Each row is a point. To make a cloud, some directions were put in groups of two or more. Within a group, all points are equally far from the middle, so they leave a hole (a ring in 2 directions, a hollow ball in 3). The other directions are filled evenly. Then the cloud was stretched, turned, moved and blurred a little. How many holes are there, and how many directions does each take, smallest first?

Cloud, 20 rows:
[[-42   1  39]
 [ 19  19 -43]
 [-36  -8  39]
 [ -9 -37 -29]
 [-26   8  53]
 [ 40 -35  -2]
 [ 52   3   8]
 [ 48 -31 -14]
 [ 31  23 -35]
 [-18  47  -1]
 [ 37 -21  21]
 [-29   4 -31]
 [ -2  20  55]
 [ 35 -41 -11]
 [ 50 -16 -36]
 [ 14  49  10]
 [ 51 -17   2]
 [-44  -7  28]
 [ 46  22  11]
 [-26  35  49]]
Holes: 1 (3)

Cloud (19 x 3):
[[ 48  10  26]
 [ 28  20  29]
 [ 42 -11   5]
 [ 15 -44  -3]
 [-45  62  11]
 [ 38   9 -53]
 [ -6  18 -52]
 [ -2  41 -29]
 [ 35  19 -25]
 [ -4 -47   0]
 [-60  11  44]
 [ 24  36  20]
 [ 28  -2  45]
 [ 30  15 -36]
 [ -8  23 -46]
 [ 67   0  -3]
 [-45  37  30]
 [-16  17  35]
 [  8   9  -5]]
Holes: 0

Cloud, 30 rows:
[[ 69 -17   9 -33]
 [ 19 -12 -52   8]
 [ 21  13 -10  41]
 [ -3 -19  -5  79]
 [ 19  15  49 -43]
 [ 54   3  35 -38]
 [ 40 -39   4  39]
 [ 25  -3 -30 -55]
 [ 19  18  34 -55]
 [ 18  32 -17  -7]
 [ 18 -15 -49  21]
 [ 47 -13  30 -11]
 [ 15 -24 -56  23]
 [ 52  13  22  26]
 [ 38  20   8  39]
 [ 18 -39  33  34]
 [ 33 -11  -6  52]
 [ 27 -33  21  49]
 [ 22  19 -24  14]
 [ 34 -40  16  -8]
 [ 12  12 -28  -1]
 [ 34 -41  18   5]
 [ 41  15  43  29]
 [ 63 -15  -3  19]
 [ 14 -21 -55   5]
 [ 58 -24   9 -39]
 [ 42  10   4 -76]
 [ 11  19 -10  34]
 [ 23  34 -13   7]
 [ 28   3  -5  49]]
Holes: 1 (2)

Cloud, 32 rows:
[[ 34 -38  34  16]
 [ 26 -35 -18  26]
 [ -5   7  48  42]
 [-16 -53   9 -16]
 [-12  26  22  -8]
 [  0 -55  21   3]
 [ 24 -33 -22  29]
 [-55 -25  30  30]
 [ 14  -3  55  23]
 [ 13 -39  47  19]
 [ 12 -50  30  12]
 [ 52  12 -37 -23]
 [ -7 -23  55  33]
 [-39 -27  42  35]
 [  4  15  47  29]
 [  8 -17 -51 -31]
 [ 42  37 -38  22]
 [ -6  -8  11 -42]
 [ 34  -5 -30 -41]
 [  8  18  36  -3]
 [-69 -11   4  -1]
 [ -2 -39  49  22]
 [-64 -21  14  -2]
 [-19 -33  50  29]
 [-63  -5   5 -10]
 [-63 -10   5  40]
 [ 38  11 -49 -26]
 [ 45  -1  21 -24]
 [-14 -47  -2 -29]
 [-43  20 -55   4]
 [-39  28  -3  -9]
 [ 13  34 -60  -5]]
Holes: 2 (2, 2)

Cloud (51 x 6):
[[-51  -3 -65  32  20  25]
 [ 18  23 -45 -36 -12  27]
 [-41 -13 -13  27 -21  20]
 [  4 -10  44  44  55  32]
 [ 13   4  45 -13  25 -44]
 [ -9 -26 -27  17  43 -23]
 [-39 -49   0   3  15   7]
 [ 24 -29   7 -36  21  -7]
 [-34 -50 -41  19  12  24]
 [-14  88 -10 -24  -1   8]
 [-23  63 -10 -34  25  34]
 [-29   0 -23  36 -24  34]
 [ 29  52  55  -7  53  19]
 [ 24  27  10 -14   7 -33]
 [  0  -7  -8  13  13 -39]
 [ -7 -50  31 -12   1 -20]
 [ 21  57  51 -30  42 -12]
 [-32  -5 -25 -36 -23 -27]
 [-21   9 -73 -40   0 -12]
 [ 28  50  48  -2  54  25]
 [-36 -21  14   6  52 -24]
 [-29  22  -8   1  18  53]
 [-48  22 -18  14  36  39]
 [ 38  18  15 -29  29  16]
 [-51  32  -6  31  10  15]
 [-44  33 -21   9  35  44]
 [-10  62   3  42  20  21]
 [ -9 -18  45  16  38 -39]
 [ 40  41  -4  -9  31  15]
 [ 19  44  34 -24  16 -31]
 [-10  79 -12 -35  -4  -5]
 [-53  -1 -60  32 -10  11]
 [-37  30 -20  49  15  10]
 [-17  15   4  60  23   4]
 [-18   6  43  44  66  11]
 [ -3 -22  10  41  16 -26]
 [ 29  11  54 -31  46 -24]
 [ 14 -27  23  17   5 -35]
 [ -7  41  24 -13  -5  40]
 [-16  63  -1 -50   0  -9]
 [-27   9  -6  43  63  22]
 [ 19 -19 -15   5  26 -29]
 [-45  17 -70  26   5  46]
 [-14  34 -75 -46 -17   1]
 [ 16  32  34  28  59  38]
 [  7   4  17 -58   0  -2]
 [-37  43 -71  16  -6  50]
 [-53   7   9  26  28   2]
 [ 30  28  35 -33 -12  -1]
 [-16 -16  38  28  15  31]
 [ 18  66 -29 -13  23   5]]
Holes: 3 (2, 2, 2)
